Each row is a point. Any point is a mix of the corners, with weights that add up to 1. It lies inside the corners' shape when no weight is negative. Is each point inside? If not, which corners have a negative weight?
(in the rows, 128 means zero)

Corners:
(1): [117 173]
(2): [164 178]
(3): [105  59]
Points:
[119 169] => inside
[112  79] => inside
[143 189] => outside (3)
[139 186] => outside (3)
[109 122] => outside (2)
[110  81] => inside

Corners:
(1): [152 175  99  90]
(2): [163  86 147 105]
(3): [168 196 120 129]
(4): [138 115  41 190]
(5): [ 44  36 168 138]
Points:
[103 112 124 142] => outside (2)
[179 186 111 137] => outside (1, 5)
[105  89 146 129] => inside
[139 139 127 122] => inside
[137 116  54 179] => inside
[133 134 163 119] => outside (1, 4)

Corners:
(1): [ 71 169  88 109 137 150 118 144]
(2): [126 127  68 156 130 162 110 145]
(3): [153  80 139 135 115  65 118 156]
(4): [ 59 136  72 174  57 195  93  86]
(5): [167 219 184 129 110 126 150 228]
(6): [ 87 165  76 167 132 138 138 103]
(7): [ 85  75  92 176 111 133 153 109]
(8): [191 227 152  75 105 123 151 184]
(9): [168 129 108 170  75  49 160 211]
Points:
[125  78 118 174 101 106 134 152] => outside (1, 6, 8)
[142 141 107 168  84 109 153 168] => outside (1, 3)
[ 93 137  86 162  82 158 112 120] => inside
[108 140 105 140 114 144 118 129] => outside (9)

Corners:
(1): [ 70  62 138  55 177  35 164 139 166  98 130]
(2): [154 188 107 179 167 153  58 159 141 117 198]
(3): [ 80 145 117 102 135  96  62  86 151 144 171]
(4): [187  71 119 227  79  90 155  93  33  99 164]
(5): [183 171 158 195 123  99 181 131 103 219  92]
(6): [192 187 120  11 159 140  53  97 147  87  40]
(7): [170 149  85 142  83 163 121 215 122 200 169]
(8): [194 197 106 152 123  78  88 159 177 125 103]
(9): [ 97 115  77 127  90 134 149 123  72 177  96]
(10): [123  81 136 135  93 135 113 218  85 104 147]
(11): [ 44  77 128  54 151 161 161  99 139 116 123]
(12): [103 142 199 159 170 134 211 108  91 106 213]
Points:
[111 114 109 113 124 125 128 138 114 130 134] => outside (5)
[135 132 126 140 132 100 116 122 110 100 152] => outside (5, 7, 11)
[118 138 161 142 148 127 170 118 102 121 170] => inside
[160 154 120 144 122 142 102 157 125 131 149] => outside (1, 9)
[115 116 102 102 126 122 103 151 135 121 135] => outside (5, 12)
[120 132 133 131 133 124 131 130 119 140 144] => inside

Corners:
(1): [155 115 106 137 111 119 139 116 152 119 173 110 149  78]
(2): [164 133 153 151  99  83 136 151  65 193 163 175 152  97]
(3): [ 99 104 139 152 132 108 128  90 161 157 171  64 146 142]
(4): [ 88 150 191 145 174  53  85 126 111 207 117  99  94  78]
(5): [ 94 118 167 179 173  95 147 147  97  86  99 143  94 129]
(6): [131 118 120 146 203 138 150  95 164 129 112  87 159 118]
(7): [121 137 161 116 119  56 111  89  68 179 118 169  87  93]
(8): [169 115 111  87  74 137 129 135 140  99 152 136 170 140]
(9): [155 119 111 139 127 188 137  91 118 118 170  77 126 115]
(10): [148 156 105 104 110 119 173 148 136 106 138 114 131 166]
(11): [104 125 169 151 249 101 121 104 145 131 147 118 119 139]
(12): [150 139 172 108  88 140 182 109 135 131 181 104 157  89]
(13): [155 115 141 115 107 144 150 160 144 160 150 141 120 131]
(14): [102  90 154 117 179  58 161 156  80 113 125 128  92 133]
(15): [141 115  89  93  71 179 155 191  97 122 169 171 161  98]
Points:
[140 122 123 116 109 132 150 127 132 122 149 112 134 114] => outside (2, 11)
[128 130 139 136 141 114 133 116 127 132 144 120 136 117] => outside (13, 14)
[118 122 151 153 149 117 131 112 131 158 150 107 133 104] => outside (8, 10, 14)
[125 117 140 137 164 120 142 125 129 127 144 110 130 124] => outside (7)

Corners:
(1): [138 155 141 188 214 163 145  58 215  82 195  79  88 123 140 123 181  80
  80 200]
(2): [  7 185 126 192 152 135  84  98 102 144 154 133 125 118 151  97 114 202
 154 105]
(3): [ 86 123 221 155  94 174  91 123  98 161  83  96 120 145 105 161 178 120
 129  98]
(4): [171 103 115 114  67 161 135 185  94 146 129 141  86 182  64 154  95 155
  78 106]
(5): [122 122 135 169 184  90 119 153 152 142 145  98  69 141 150 167 161 117
 138  85]
(6): [109 130 156 150 153 154 177 142 151  91 189 132 103  84  93 132 146 159
  87 155]
(7): [163 172  82 134 146 101 197 184  91  79  83 169 112  91 137 128 134  97
 114 240]
(8): [ 82 150 145 150  93 185 186 128 107  74 127 173 169 110 147 143  87  56
  90 204]
(9): [ 64  68 156 132 136 174 146 104 120 173  90 153 124  99 125 100 128 132
 124 141]
(10): [ 76  51  64 160 140  69 121 142 132 133  84  97 133 106 146 130 128 153
 201  89]
(11): [122  97 119 124 157 154 160 142 108 131 109 139 185 143 128 140 113 167
 154 105]
(12): [ 24  96 242 146 170 171 132 158 152 119  92 131 116 167  99  45 118 189
 176 160]
(13): [ 88 143 103 103 146 134 102  91 121 154 176 166  90  92  59  99 127  87
  94 181]
(14): [102 112 215 121 173 129  91  66  15  98 147 149 204 104 169 155 117 117
 102 149]
(15): [ 87 104  67 137  94 119  26 126 171 111 153 111  61 172 102 177 126 170
 100  72]
(16): [141  88 150 130 149 144 151 112 153 134  58 111 100 121 149  93 130 145
 147  57]
(17): [129 114 163 142 147 188 114 202  96  87  98 100 118 134 132 120 137  98
 144 127]
(18): [ 89 165  79  77 102 101 132  84  58 103 145 111 167 117 213 134  84 138
 131 134]
(19): [102 135 103 153 112  78 134 141 175 169 121 137 156  81 148  99 135 137
 143 104]
(20): [ 65 197 174 153 152 124 137  73 118 163 116 146 134 122 119  59 183  66
  35 149]
(21): [100 140 120 126  62  73 121 146 105 124 153 151  76 122 132 118 188 129
 165 113]
Points:
[ 90 130 136 137 141 129 123 113 118 123 126 126 125 118 143 121 134 126
 126 131] => outside (4)
[ 86 115 141 136 138 131 130 128 115 121 119 128 134 128 135 117 125 143
 142 130] => inside
[ 97 123 115 153 145 113 140 155 118  80 144 122 139 110 159 140 126 148
 159 142] => outside (3, 4, 9, 13, 16, 20)
[ 95 136 129 141 131 134 132 127 116 122 134 134 127 121 131 126 130 125
 119 143] => outside (16)
[117 116 140 136 123 148 129 147 113 128 114 126 115 137 116 130 129 133
 122 121] => inside
[110 135 128 140 133 132 150 128 116 123 123 136 135 107 139 123 129 119
 122 140] => outside (12, 15)
[102 127 128 135 139 132 135 125 118 118 133 132 126 119 134 119 126 131
 120 136] => outside (3)

Corners:
(1): [133 128 136  93 127 146  78 115 128 131 125 118  85 154 130 134 114 117
 138 111]
(2): [118 121 124 166 129 153 110 128 145 139 141 135 123 142 141 115 136 132
 130 120]
(3): [131 133 118 138 130 154 138  98 141 137 118 134 129 143 152 158 127 111
  97 124]
(4): [137 159 150  82 112 126 166 140 110 123 166 116 117 127 105 141 153  66
  96 151]
(5): [128 153 147  99  83  77 160 120 127 130 134  88 156 114  94 120 146 107
 135 150]
(6): [157  94 132 112 124 142 110 132 135 104 120 122 128 152 174 108 147 105
 135 137]
(7): [134 127 126 110 135 136 124 101 128 126 143 109 130 149 172 130 119 122
 122  68]
(8): [137 158 145  87 158  96 153 122 130 128 126 122 139 157 115 156 132 128
 142 135]
(9): [129 108 133  87 151 138 152 105 132  97 121 104 142 152 177 127 100 120
 128 148]
(10): [112 146 151  95 129 116 104 135 136 155 113 112 133 142 142 103 126 101
 154 150]
(11): [163 152 145  98 114 150  94 117 142 110 116 140 115 159 166 131  97 143
 121 132]
(12): [125 128 129 117 147 139  94 132 120 138 130 105 146 148 124 147 114 100
 116 110]
(13): [164 115 133 105  93 152 122 201 141 141 118 104 110 147 119 113 117 149
 136 140]
(14): [115 127 122 129 119 146 165 124 140 132 111 108 169  55 124 104 150 108
 128 160]
(15): [155 135 126  99 111 160 114 111  90 137 113 141 132 149 129 144 108 130
 123 125]
(16): [138 140 125  92 143 150 164 149 113 145 111  95 124 131 131 136 131 162
  28 127]
(17): [129 105 121 131 126 141 137  98 140 125 127 199 143 129 125 125 104  83
 139 109]
(18): [142 135 109 129  23 156 124 200 118  76 139 126  89 104 113 103 157  84
 162 131]
(19): [141 136 101 124 141 119 122 106 138 149 119 110 153 143 130 123 122 113
 138 139]
(20): [111 101 133 109 140  93 132 106 132 124 168 111 125 160 186 144 142 124
 119 146]
(21): [111 104  98 249 102 158 159 115 136 111 125 128 148  38 143 113 150  81
 111 125]
Points:
[140 134 142  85 122 128 133 135 123 123 133 117 132 149 137 129 126 119
 123 137] => outside (1, 3, 19, 21)
[130 125 126 125 119 133 128 109 134 117 124 131 133 130 149 123 125 110
 142 132] => outside (4, 12, 13, 16)
[139 138 127 118 113 133 137 126 135 129 124 131 126 123 125 125 132 102
 125 129] => outside (2, 9, 12, 15, 20)
[133 132 126 121 117 134 135 124 129 125 132 121 132 128 131 131 128 113
 122 126] => outside (6, 10)
[133 129 129 116 124 133 138 128 137 125 124 119 129 133 139 124 130 117
 119 143] => outside (7, 12, 15)
[133 129 130 116 122 131 128 123 131 126 131 119 131 136 138 130 127 110
 131 129] => outside (16)
[137 130 129 125 120 141 125 123 133 123 125 125 130 130 144 127 126 116
 121 131] => inside
